Rows are points. The ring and each string are closed loops that go straight from each point to the next, and from the last back to the first. Before rounding, they use only three directions, however many columns there are. Count how often each string passes through the ring. Passing back the other way cancels.
In the rows, zero is written as 128.

Ring (9 x 3)
[[158  79 132]
 [170  99 133]
 [160 127 136]
 [119 152 141]
 [ 76 148 136]
 [ 58 127 126]
 [ 63  93 117]
 [ 84  74 119]
 [115  66 126]]
String (22 x 3)
[[ 26 182 172]
 [ 69 118  83]
 [ 13 133 130]
 [ 16 124 160]
 [ 68 115 163]
 [ 54  97 157]
 [ 62  65 129]
 [109  53  75]
 [116  84 114]
 [113  92 158]
 [143  68 173]
 [174  61 132]
 [187  64  92]
 [193 101 172]
 [145 121 170]
 [128 108 124]
 [159 109  90]
 [159 142 118]
 [126 189 188]
 [100 158 179]
 [ 98 141 152]
 [ 62 174 187]]
Times through: 0

Ring (7 x 4)
[[104 176 163 141]
 [ 69 175 126 154]
 [ 47 150  87 142]
 [ 65 114  91 112]
 [102  96 130  93]
 [151 117 189  88]
 [150 148 195 105]]
String (22 x 4)
[[159 131 229 111]
 [189 119 226  73]
 [154 127 154  66]
 [136 128 138  75]
 [143  85 154  61]
 [127  97 123  62]
 [112 133 125  93]
 [ 81 114 139 126]
 [ 65  88 116 118]
 [ 80  86  91  86]
 [116 117  96  65]
 [103 126 131 103]
 [103 123 140 108]
 [125 124 134  82]
 [156 115 148  56]
 [134 128 155  88]
 [122 121 204 129]
 [166 129 249 116]
 [179 147 227  96]
 [160 152 163  76]
 [122 143 152 103]
 [123 137 201 132]]
Times through: 3
String (22 x 4)
[[ 26 119 100 160]
 [ 24 102  71 138]
 [ 52  97 104 128]
 [ 71  93 129 122]
 [ 87  76 148 112]
 [ 96 106 162 123]
 [125 129 135  84]
 [148 114 152  66]
 [133 125 148  83]
 [116 102 195 122]
 [141  83 203  94]
 [152  86 167  61]
 [131 111 132  69]
 [ 95 122 144 119]
 [ 66  91 134 130]
 [ 46  89  89 121]
 [ 43 112  96 137]
 [ 46 124 111 149]
 [ 19 131  69 152]
 [ 50 145  48 112]
 [ 90 147  75  89]
 [ 66 134 116 135]]
Times through: 2

Ring (10 x 6)
[[ 72 127  56  97  94 109]
 [ 75 127  60  66 116  89]
 [ 97 132  88  56 141  79]
 [130 139 129  76 156  88]
 [166 148 170 125 153 116]
 [180 153 181 157 140 136]
 [178 157 168 197 106 165]
 [156 153 139 202  83 171]
 [120 143 100 180  71 161]
 [ 94 134  75 149  75 142]]
String (31 x 6)
[[174 145 193 120 172 110]
 [164 140 189 145 154 126]
 [200 153 220 163 163 136]
 [207 166 196 170 141 144]
 [170 159 149 156 119 140]
 [160 156 139 156 112 141]
 [185 164 162 191 105 162]
 [209 170 189 244  91 194]
 [181 152 186 237  94 189]
 [142 139 149 176 107 152]
 [137 144 129 164 101 147]
 [135 137 142 195  91 165]
 [126 139 123 203  73 173]
 [115 134 114 186  78 162]
 [ 97 132  86 182  61 163]
 [ 77 135  42 160  45 153]
 [ 81 139  39 128  62 133]
 [ 51 126  18 112  59 124]
 [ 86 137  53 103  87 115]
 [100 136  82 109 103 116]
 [106 132 103 116 113 117]
 [106 138  86 102 111 110]
 [ 87 137  54  64 113  89]
 [ 66 127  45  24 132  63]
 [ 74 121  75  29 150  62]
 [ 86 125  84  22 160  57]
 [105 137  88  28 158  61]
 [122 143 104  59 149  80]
 [132 145 116  91 138 100]
 [146 149 131  80 154  91]
 [166 148 170  91 174  94]]
Times through: 0

Ring (7 x 8)
[[164 142 135  50 169 149 113 127]
 [138 142 148  97 163 184 122 108]
 [106 141 151 164 148 181 146 107]
 [ 94 135 147 194 140 153 163 118]
 [106 132 133 182 137 103 169 142]
 [134 141 119 130 144  75 156 160]
 [162 146 119  67 159  94 130 154]]
String (18 x 8)
[[146 173  94 113 139  33 156 191]
 [139 168 104 121 141  61 153 175]
 [131 150 125 128 147 109 148 146]
 [140 118 142 108 158 128 139 128]
 [128 116 136 139 148  98 156 141]
 [ 91 127 133 217 129  87 185 147]
 [ 72 152 133 247 122 115 188 140]
 [108 149 135 169 141 135 157 131]
 [117 134 144 149 149 148 149 121]
 [110 114 160 158 153 177 147 101]
 [108 115 160 162 152 179 148 100]
 [ 92 123 159 195 144 177 160 102]
 [ 68 144 146 249 127 152 182 119]
 [ 91 151 132 208 131 119 174 138]
 [101 158 123 192 131  98 172 151]
 [132 130 138 122 153 129 143 131]
 [141 116 138 109 156 112 143 135]
 [153 120 126  93 155  77 144 154]]
Times through: 3
String (27 x 8)
[[138 144 136 106 156 141 134 129]
 [137 163 133 103 156 157 128 127]
 [140 154 147  88 165 199 115 104]
 [139 126 161  89 170 211 115  90]
 [135 124 153 107 162 174 129 107]
 [121 154 138 137 150 157 141 124]
 [108 174 139 155 146 184 140 115]
 [119 148 156 128 159 216 126  93]
 [138 120 162  94 169 205 119  91]
 [141 121 150  97 163 164 128 111]
 [133 152 135 114 154 150 134 127]
 [145 123 146  90 163 152 128 118]
 [148 131 141  85 163 147 126 123]
 [149 159 125  86 157 129 128 140]
 [168 177 109  51 160 104 119 159]
 [186 154 112  19 168  87 113 161]
 [159 117 139  69 166 122 127 132]
 [146 137 130  97 156 113 137 141]
 [144 161 113 106 148  85 144 162]
 [156 171  98  89 146  47 145 184]
 [167 141 113  65 157  64 135 168]
 [149 115 142  88 162 129 132 127]
 [137 156 122 114 149 109 142 148]
 [161 169 108  70 154  84 131 166]
 [147 157 123  93 154 115 134 146]
 [151 116 145  81 165 142 127 121]
 [159 119 146  63 170 151 119 118]]
Times through: 4

Ring (9 x 9)
[[130 134 146 112 129 133 135 178 130]
 [112 129 143 109 147 133 109 154  92]
 [ 94 119 137 107 142 145  95 140  51]
 [ 90 112 132 107 110 160 106 146  42]
 [ 96 115 137 109  88 159 120 145  63]
 [110 125 149 111  69 145 136 136 108]
 [130 138 160 114  64 129 153 140 161]
 [142 141 159 115  75 128 164 165 178]
 [142 138 151 114 100 133 159 187 163]]
String (28 x 9)
[[100 132 155 108 145 117  89 102  89]
 [ 87 122 143 106 152 132  78 110  49]
 [ 96 127 151 108 130 127  93 106  79]
 [101 130 154 109 120 124 100 104  93]
 [ 84 110 132 107 104 161 102 136  33]
 [ 87 103 122 108  78 183 123 170  28]
 [100 109 127 109  70 177 138 179  58]
 [113 121 139 111  88 155 138 169  95]
 [112 136 162 111 103 118 116 105 127]
 [109 133 162 111  66 127 128  99 127]
 [111 122 147 112  41 155 150 144 112]
 [114 118 135 111  62 166 152 180  96]
 [114 128 147 111  95 140 131 148 110]
 [113 129 150 111 100 135 126 138 112]
 [107 116 134 110  84 163 137 173  79]
 [ 90  98 113 108  72 198 135 201  19]
 [ 77 102 122 106  99 177 103 152   7]
 [ 90 121 145 107 123 138  93 112  60]
 [ 95 127 152 108 132 126  91 102  78]
 [ 85 118 139 106 154 139  78 119  37]
 [ 88 114 129 106 163 150  84 151  27]
 [102 115 126 108 142 160 112 186  50]
 [112 130 149 110 121 131 117 140 106]
 [111 136 157 110 136 116 103 114 112]
 [106 136 156 108 171 109  84 109  96]
 [107 121 133 108 157 146 106 175  67]
 [110 117 129 109 126 160 126 193  71]
 [112 127 144 110 117 140 121 152  98]]
Times through: 3
String (31 x 9)
[[103 131 159 110  86 127 114  97 108]
 [107 133 158 110 103 123 113 106 112]
 [112 125 144 111 100 145 129 155 100]
 [ 93 104 120 108  79 185 131 186  36]
 [ 83  96 113 107  74 198 127 190   7]
 [ 87 110 132 108  87 166 113 143  41]
 [100 128 154 109 102 129 107 103  93]
 [111 131 153 110 105 130 119 125 111]
 [109 120 138 110  86 156 134 163  88]
 [108 111 128 111  58 178 151 189  76]
 [112 119 143 112  35 163 156 157 107]
 [120 137 165 113  55 125 143 110 153]
 [132 143 170 115  47 119 156 116 182]
 [133 150 178 114  73 100 141  96 192]
 [127 140 162 113  92 119 137 128 155]
 [126 129 145 112  89 145 148 175 128]
 [144 130 141 115  71 155 180 219 156]
 [160 137 144 117  68 149 197 236 189]
 [158 147 159 117  86 123 177 191 205]
 [149 148 163 115  98 115 159 165 194]
 [135 145 165 113 106 111 138 134 171]
 [128 138 157 113 103 124 137 146 147]
 [136 129 141 114  87 151 163 203 139]
 [156 136 145 117  67 149 193 229 183]
 [155 144 158 117  64 130 183 188 201]
 [142 148 171 115  75 110 156 131 197]
 [129 143 168 113  85 113 139 117 167]
 [122 132 152 112  87 136 141 149 132]
 [123 125 143 113  65 154 157 176 123]
 [117 124 147 113  38 155 159 155 123]
 [106 121 146 111  51 154 141 138 101]]
Times through: 5

Ring (7 x 11)
[[ 63 110 112 126 124 151 143 117 157 102  91]
 [ 60 159 124 116 128 119 158 150 136 142  94]
 [ 92 170 137 125 139 101 145 158 115 154 111]
 [144 163 137 141 155  97 117 148  92 147 136]
 [178 121 141 160 161 113  87 120  97 115 149]
 [160  83 149 163 151 132  85 105 126  92 138]
 [114  77 137 150 136 149 107 102 151  85 114]]
String (31 x 11)
[[183  61 204 181 154 113  66 114 132  95 148]
 [164  64 191 173 149 121  77 112 138  93 139]
 [174  35 195 182 149 133  64  96 148  73 142]
 [152  65 131 162 147 153  84  88 138  72 132]
 [125 113  93 140 145 150 113 102 123  95 121]
 [117 119  85 136 143 152 119 103 123  97 118]
 [101  75 110 143 133 166 114  91 156  74 107]
 [ 78  70 108 137 125 173 124  90 170  71  95]
 [ 74 104  80 126 128 170 136  97 152  85  95]
 [ 92 121 108 131 135 143 131 117 137 107 106]
 [ 93 111 148 138 133 128 128 129 146 115 107]
 [ 60 109 146 129 122 135 144 131 164 114  90]
 [ 20 123 126 112 111 144 169 136 175 119  71]
 [ 25 158  76 101 118 150 177 133 149 125  75]
 [ 55 165  75 108 128 142 164 132 130 129  91]
 [ 93 148 102 125 138 131 139 130 123 125 109]
 [ 88 134 150 133 133 115 136 144 137 132 106]
 [ 68 153 162 124 129 101 152 163 139 152  98]
 [ 67 182 142 116 132  96 161 171 122 166 100]
 [ 83 177 164 124 136  85 151 175 119 169 108]
 [105 149 174 137 140  92 132 161 123 151 117]
 [115 133 152 141 142 110 122 141 124 131 119]
 [123 155 115 134 148 116 125 135 105 133 124]
 [148 189  87 131 161 108 122 139  72 147 139]
 [179 176 142 149 167  82 102 152  68 156 154]
 [184 148 169 159 165  82  91 148  83 146 155]
 [158 123 174 158 154  98  97 139 109 130 140]
 [135 133 123 143 149 122 113 125 111 120 128]
 [163 139  98 146 160 127 100 114  91 114 143]
 [199 122 110 162 169 125  77 104  82 104 159]
 [203  80 174 179 164 114  62 109 109  97 159]]
Times through: 0
String (31 x 11)
[[ 69  85  85 129 124 178 134  89 165  74  91]
 [ 73 121  78 122 130 162 142 106 144  97  96]
 [ 88 125 112 129 134 139 135 122 138 112 104]
 [ 80 120 136 131 130 131 137 131 147 117 101]
 [ 51 117 153 126 120 128 150 141 164 123  87]
 [  7 147 106 102 110 143 182 143 167 129  66]
 [ 23 161  81 100 118 145 179 137 149 130  75]
 [ 67 153  86 115 131 141 154 129 131 124  96]
 [ 90 137 114 128 136 131 137 129 131 121 107]
 [ 80 120 151 133 129 123 137 137 148 123 101]
 [ 43 119 137 121 118 137 156 136 166 119  82]
 [ 32 119 101 113 115 157 162 121 168 106  76]
 [ 65 129  67 117 128 164 148 107 143  99  92]
 [ 98 127  92 130 138 147 130 113 129 106 109]
 [104 101 145 143 135 133 119 121 145 106 111]
 [111  61 170 156 132 141 104 109 164  86 112]
 [138  33 185 172 138 144  81  96 167  69 123]
 [167  49 152 173 150 148  72  86 140  68 138]
 [155 107 102 151 154 144  95  98 112  92 136]
 [134 126 108 142 149 134 111 114 113 109 127]
 [143 102 161 156 147 118  99 124 126 111 131]
 [187  82 183 175 159 111  70 116 116 102 152]
 [208  91 156 176 167 117  63 106  99  98 162]
 [201 107 119 166 168 128  71 100  90  97 159]
 [146 127 105 145 153 133 105 112 107 108 133]
 [129 110 154 150 144 120 109 127 129 115 125]
 [155  79 180 166 148 120  86 117 134 100 135]
 [174  34 206 184 149 128  63 100 150  76 142]
 [150  57 145 165 145 150  83  90 144  72 130]
 [126  38 159 164 135 157  90  89 167  64 117]
 [ 97  51 169 154 127 149 108 104 176  78 104]]
Times through: 5

Ring (8 x 12)
[[ 80 125 157 111 151 130 111 136 127 109  96 111]
 [132 139 121 124 112 130 131 126 137 126 112 127]
 [172 138  90 139  79 130 147 113 139 137 134 147]
 [147 112 104 139  95 129 138 112 127 126 140 152]
 [128 105 115 129 105 134 131 117 124 121 136 146]
 [107 114 128 105 118 145 123 129 127 118 121 128]
 [ 72 115 155  95 147 144 109 139 125 108 102 111]
 [ 52 113 174  98 169 135 100 143 121 100  91 104]]
String (30 x 12)
[[119 138 128 113 118 136 126 130 136 123 108 121]
 [104 120 137 119 130 132 121 128 127 116 113 126]
 [123 127 123 118 113 135 128 126 132 123 118 129]
 [ 99 117 143 126 137 125 118 127 125 113 111 126]
 [122 126 129 132 122 124 127 123 130 120 116 132]
 [147 134 110 138 102 124 137 118 135 129 124 139]
 [217 160  60 148  47 129 164 106 151 153 142 155]
 [200 150  70 139  57 134 158 110 147 147 140 152]
 [207 148  64 143  50 134 161 106 146 149 146 157]
 [195 133  73 150  61 128 156 104 139 142 150 162]
 [189 137  75 138  62 136 154 109 141 142 145 155]
 [141 128 109 122  98 137 135 121 134 128 127 137]
 [108 108 133 127 126 129 123 123 123 114 123 136]
 [111  85 129 142 122 123 125 113 113 111 141 153]
 [124  90 117 137 108 130 130 112 117 117 145 155]
 [151 122  98 122  86 142 140 117 133 130 137 144]
 [153 127  96 117  83 146 141 119 135 132 135 141]
 [143 124 103 112  90 147 137 122 134 129 132 138]
 [123 123 121 115 110 139 129 125 131 122 121 131]
 [ 89 107 144 111 136 137 116 130 122 110 116 126]
 [ 76 106 149  95 140 147 111 136 122 108 111 118]
 [ 80 117 146  85 135 154 113 140 127 112 106 111]
 [103 130 131  90 120 153 121 137 134 120 108 114]
 [103 125 135 103 125 143 120 133 131 118 110 119]
 [ 85 128 147  92 137 146 114 140 131 114 100 108]
 [101 125 138 107 129 139 120 133 130 116 109 119]
 [ 92 117 145 112 137 134 116 132 126 112 109 121]
 [ 10  96 207 102 205 125  84 147 110  85  81  97]
 [  8 106 210  98 209 124  82 151 114  86  72  90]
 [ 82 132 156 105 150 133 111 139 131 111  92 107]]
Times through: 4
String (24 x 12)
[[168 135  95 144  85 125 145 112 137 135 134 148]
 [121 117 125 130 117 128 127 121 127 119 123 137]
 [140 126 111 127 101 134 135 120 132 127 127 139]
 [169 130  89 134  78 135 146 113 137 136 139 149]
 [117 113 127 126 118 131 126 122 125 118 124 136]
 [105  90 134 138 127 124 122 116 115 110 134 147]
 [112  82 126 139 118 127 126 113 113 112 144 154]
 [143 114 103 123  91 141 137 117 129 127 139 146]
 [136 122 109 116  98 143 134 122 132 126 130 137]
 [130 116 109 105  95 152 133 124 130 125 133 136]
 [ 87 104 142 104 133 143 115 131 121 110 117 125]
 [ 84 107 149 113 142 134 113 131 121 108 112 124]
 [ 96 116 140 110 132 138 118 131 126 114 113 123]
 [ 29  98 187  90 181 139  92 146 114  92  91 102]
 [  7  97 203  85 200 138  83 151 112  86  81  92]
 [ 40 100 182 105 178 130  96 141 115  95  94 108]
 [107 122 134 114 126 135 122 129 129 117 113 125]
 [ 98 134 142 104 133 139 118 136 133 117 101 112]
 [ 37 115 190 105 187 125  93 145 120  95  80  98]
 [ 74 132 165 112 160 126 108 139 129 108  88 105]
 [144 147 110 117  99 138 136 126 142 132 115 126]
 [124 129 123 121 114 133 128 125 132 123 117 129]
 [129 130 123 132 116 125 130 122 132 123 117 132]
 [192 154  79 143  68 127 154 111 147 145 133 147]]
Times through: 0

Ring (10 x 14)
[[156  99 151 162 154 108 119 127 130 132 167 149 127 148]
 [145  87 154 150 132 116 123 110 150 149 170 190 152 133]
 [139  92 150 142 116 121 116 113 158 145 164 202 156 123]
 [141 103 145 140 103 125 106 125 159 132 158 203 151 116]
 [152 125 136 144  98 125  88 155 148 103 148 181 128 115]
 [157 144 128 149 105 122  77 178 134  78 139 147 105 122]
 [151 163 117 156 127 116  72 200 113  52 127  89  74 138]
 [147 162 116 160 144 112  78 200 104  51 127  67  66 148]
 [148 149 124 163 156 108  89 185 104  66 136  71  73 155]
 [157 116 143 165 160 106 110 147 118 110 158 117 107 154]]
String (23 x 14)
[[156  76 163 144 104 123 121  96 170 167 179 247 178 114]
 [157 104 149 149 114 120 105 131 150 130 163 195 143 123]
 [167 107 150 153 114 118 101 137 147 126 164 194 139 123]
 [178 101 155 147  86 125  96 130 164 136 170 243 159 104]
 [147 128 134 139  88 129  84 156 153 100 144 188 131 109]
 [173 135 137 147  82 127  73 170 149  92 148 195 125 106]
 [159 153 124 147  93 125  67 189 135  67 133 149 100 115]
 [118 155 112 141 118 123  80 184 126  62 121  98  88 132]
 [152 136 131 154 126 117  89 168 127  87 143 130 103 134]
 [123 165 109 146 128 119  76 197 115  49 117  74  73 139]
 [138 191  99 157 140 114  60 232  93  14 107  27  38 149]
 [180 164 124 174 151 105  73 210  94  47 136  68  57 153]
 [173 133 138 167 143 109  91 171 116  89 152 121  96 144]
 [148 136 130 158 143 112  94 169 118  85 142 107  94 145]
 [185 125 146 176 162 102 100 164 109  98 162 114  95 155]
 [179 118 148 180 181  97 111 155 102 105 165  96  92 167]
 [130 126 131 155 156 110 107 153 119  97 144  98 100 152]
 [150 118 140 156 139 113 104 147 129 109 154 139 116 141]
 [154 109 146 157 140 112 109 138 133 120 160 152 124 140]
 [135 124 133 149 132 117 101 151 132 101 145 133 113 137]
 [159 104 150 156 132 114 110 132 139 128 165 172 134 134]
 [158  68 168 151 126 116 132  88 162 176 185 231 176 127]
 [138  74 159 140 114 122 127  91 168 168 174 229 176 120]]
Times through: 1
String (25 x 14)
[[121 147 118 146 135 118  90 175 121  71 127  90  89 142]
 [158 137 132 161 143 111  92 172 116  84 145 109  93 145]
 [184 140 137 180 170  99  92 183  96  77 152  80  73 162]
 [149 142 127 169 174 103  98 178  98  74 141  58  72 165]
 [121 138 122 154 162 110 102 167 110  79 134  68  84 158]
 [172 104 153 175 176  99 119 137 113 123 171 121 110 162]
 [192  90 166 175 159 102 121 123 127 144 185 171 133 149]
 [161 112 146 159 137 112 106 142 132 117 161 155 123 138]
 [119 119 131 145 138 117 109 142 134 107 143 125 117 141]
 [135  87 152 149 140 115 127 107 147 149 167 177 150 138]
 [177  59 177 159 131 112 135  83 161 186 196 245 181 128]
 [161  90 157 153 124 116 116 115 151 147 173 203 153 128]
 [144 112 141 148 124 118 105 138 142 118 155 165 131 130]
 [165  83 162 148 106 121 115 107 164 158 177 238 169 116]
 [153  86 157 139  91 127 111 107 173 155 171 249 175 106]
 [110 124 126 130 101 129  97 145 153 103 135 162 131 118]
 [132 129 129 144 119 121  95 156 137  96 140 141 115 129]
 [161 121 141 151 112 120  93 152 141 107 154 172 125 124]
 [188 126 146 154  90 123  79 162 148 104 158 206 130 109]
 [158 151 125 147  93 125  69 187 136  70 134 152 103 115]
 [118 159 110 139 114 124  76 189 126  57 118  98  86 130]
 [134 169 109 146 115 122  68 204 118  44 117  88  74 131]
 [182 174 119 166 121 114  58 220 105  37 130  92  62 135]
 [174 154 127 165 133 112  75 195 111  62 139 103  78 140]
 [143 138 128 153 133 116  91 170 123  82 139 114  97 139]]
Times through: 0

Ring (8 x 14)
[[134 121 125 137 124 116 140 114 135 141 129 116 132 150]
 [114 130 106  99  90  89 201 108 137 140 144 111 118 127]
 [101 142  93  70  74  77 232 114 139 132 150 118 104 107]
 [108 144 100  81  92  93 202 126 138 126 141 130 105 111]
 [128 137 122 120 134 127 133 137 128 124 121 142 118 132]
 [145 127 141 156 165 152  79 138 119 127 106 145 131 153]
 [159 116 154 185 182 166  45 134 118 133 100 140 145 173]
 [154 115 147 176 165 150  71 126 128 138 109 129 145 171]]
String (30 x 14)
[[164 118 160 194 198 179  19 144 115 128  91 151 145 176]
 [162 116 163 196 201 182  18 137  99 130  88 149 145 175]
 [153 119 153 179 181 166  51 130 101 132  97 141 139 166]
 [142 125 137 152 153 142  96 130 122 132 112 136 132 153]
 [142 127 134 148 150 138 100 135 134 130 116 137 132 153]
 [159 120 151 180 180 163  47 142 130 129 102 145 143 171]
 [171 111 166 208 203 182   7 139 118 133  90 144 154 188]
 [170 103 169 215 201 181  11 122  99 142  89 132 157 191]
 [157 109 154 188 174 159  57 119 111 142 103 126 148 177]
 [155 109 150 183 165 150  70 116 119 144 109 121 149 176]
 [140 116 134 153 138 129 117 111 121 143 121 116 137 158]
 [130 127 124 130 126 120 139 120 129 135 126 125 127 143]
 [131 129 121 126 122 115 145 126 146 134 130 126 127 143]
 [121 129 110 108  99  96 183 115 147 138 141 115 122 134]
 [104 130  97  85  71  74 232  96 133 145 152 100 114 119]
 [ 98 131  94  77  64  69 246  89 122 146 153  97 110 113]
 [116 131 110 104  99  97 187 111 130 138 138 116 118 128]
 [127 132 117 118 117 111 155 126 142 132 131 127 122 137]
 [119 134 108 102  98  95 185 121 150 134 141 120 118 129]
 [106 131  98  86  74  76 227 100 137 143 151 103 114 121]
 [112 127 103  97  80  81 214 100 140 145 149 102 119 128]
 [130 127 118 123 115 108 155 122 150 136 134 121 127 143]
 [133 127 124 132 128 120 136 124 138 134 126 126 128 145]
 [136 128 127 136 133 125 126 129 140 132 124 130 129 147]
 [153 118 143 169 158 144  80 131 142 136 114 131 143 169]
 [171 106 163 208 192 172  22 130 125 140  97 133 157 191]
 [169 106 166 211 198 179  16 125 106 140  92 134 155 189]
 [149 119 145 169 165 152  75 127 116 135 107 134 139 164]
 [143 124 137 152 152 141  97 130 126 132 114 135 133 154]
 [152 124 144 166 169 154  67 142 135 128 107 144 138 163]]
Times through: 4

Ring (10 x 14)
[[144 130 121 145  81  93 140 107 141 120 144 107 184 158]
 [131 145 149 171  74  89 176 120 152 142 135  95 189 141]
 [119 150 167 179  77  97 194 135 157 157 122  95 172 128]
 [105 150 171 170  96 118 179 150 159 167 117 108 132 130]
 [100 143 153 143 122 140 131 153 157 161 124 130  91 150]
 [103 131 136 119 135 153 102 152 148 151 125 145  68 161]
 [119  99 113  84 136 164  87 146 124 127 115 157  49 158]
 [131  85 106  75 126 159  94 140 112 115 109 156  57 151]
 [144  84 101  82 110 142 105 126 109 105 114 145  92 150]
 [149 102 103 106  95 117 114 111 121 105 132 128 139 158]]
String (23 x 14)
[[113 148 133 143 116 123 109 131 159 146 146 126 126 171]
 [114 125 150 135 107 135 152 149 141 149 110 126 100 134]
 [ 98 128 157 129 126 155 141 166 146 163 105 138  62 136]
 [ 91 145 125 113 160 165  55 152 162 155 146 158  48 190]
 [105 142 106 107 154 152  37 133 158 138 161 156  73 204]
 [123 109 136 116 108 140 142 145 128 136 106 133  92 135]
 [124  77 133  83 117 167 144 161 106 130  77 150  40 116]
 [130  63  94  42 144 186  70 149  97 107  96 177   7 152]
 [137  77  88  58 134 165  66 132 106 103 116 165  50 165]
 [132 114 104 103 119 134  85 122 133 118 139 141 107 174]
 [132  98 133 112  97 135 154 140 120 128 100 129 102 126]
 [153  71 110  85  90 134 144 127  98 102  96 135 104 126]
 [161 101  77  95  97 108  79  91 119  87 153 131 158 182]
 [143 130  97 124 102 104  85  99 142 110 163 124 165 187]
 [134 120 126 130  95 115 136 124 135 127 128 120 140 150]
 [140 114 139 140  75 106 177 125 129 128 113 108 157 126]
 [140 116 154 154  63  98 208 130 130 135 103  97 169 110]
 [137 158 156 195  55  65 197 109 160 143 143  77 233 139]
 [125 162 147 181  81  85 158 116 166 147 151  95 197 157]
 [122 143 145 156  94 108 151 129 153 145 134 111 152 149]
 [117 129 184 170  71 112 232 155 141 163  87  98 140  94]
 [102 154 198 193  77 108 232 160 161 181  99  92 146 102]
 [ 97 169 168 179 106 115 156 147 174 173 136 109 137 150]]
Times through: 5

Ring (7 x 14)
[[108 117 105 149 126 121 121 144  86 152 175 152 215  93]
 [121 123 121 171  95 142 125 145  95 131 194 146 205  94]
 [139 126 133 181  84 161 127 149 121 118 193 144 157  85]
 [141 118 133 161 110 170 119 150 133 129 173 159 121  72]
 [130 107 124 132 145 168 110 148 127 149 154 176 115  65]
 [110 102 102 111 177 134 108 145 107 174 137 178 151  70]
 [103 107  94 120 168 113 114 144  96 173 144 166 184  80]]
String (26 x 14)
[[122 122 113 164 112 130 126 147 107 138 177 145 183  88]
 [122 116 125 157 108 156 119 144  97 137 188 159 188  87]
 [126 119 136 170  84 173 119 143  89 125 208 159 202  93]
 [134 129 141 196  55 169 129 145  95 108 223 141 208  99]
 [132 127 139 190  63 168 127 145  96 112 217 144 203  97]
 [126 120 136 172  83 171 121 143  91 124 208 156 202  93]
 [123 118 118 157 116 142 121 146 107 140 176 154 175  84]
 [124 131 107 180 101 107 135 150 115 133 177 127 188  93]
 [114 127 107 173 101 112 131 145  91 138 188 135 225 100]
 [100 113 108 145 122 130 117 139  64 154 189 160 249  99]
 [ 94 110  95 131 147 111 116 140  69 168 168 161 240  95]
 [102 103 109 119 154 144 107 140  77 167 165 179 205  84]
 [117 114 107 142 140 129 119 147 109 153 159 158 168  80]
 [117 114 107 140 143 128 118 147 111 155 156 159 164  79]
 [105  98 107 105 175 148 103 142  92 175 147 188 168  72]
 [104  91 112  91 184 165  95 140  87 180 145 202 164  68]
 [117 107 116 130 144 153 111 144 102 156 162 174 164  76]
 [117 113 100 133 157 119 118 148 120 161 142 158 149  74]
 [106 102  89 103 195 113 109 146 113 184 120 175 144  67]
 [ 99  95  95  90 198 130 101 142  94 189 128 190 164  69]
 [ 98 107  77 107 196  85 115 146 106 188 118 163 170  75]
 [111 116  93 138 155 102 122 148 111 163 144 150 173  81]
 [111 110 107 134 144 133 115 144  96 158 162 165 185  82]
 [108 109 112 133 138 142 113 142  84 157 172 170 202  86]
 [116 120 105 155 125 118 125 147 104 147 168 146 188  88]
 [119 130 101 176 108  98 135 149 109 138 174 127 200  95]]
Times through: 1
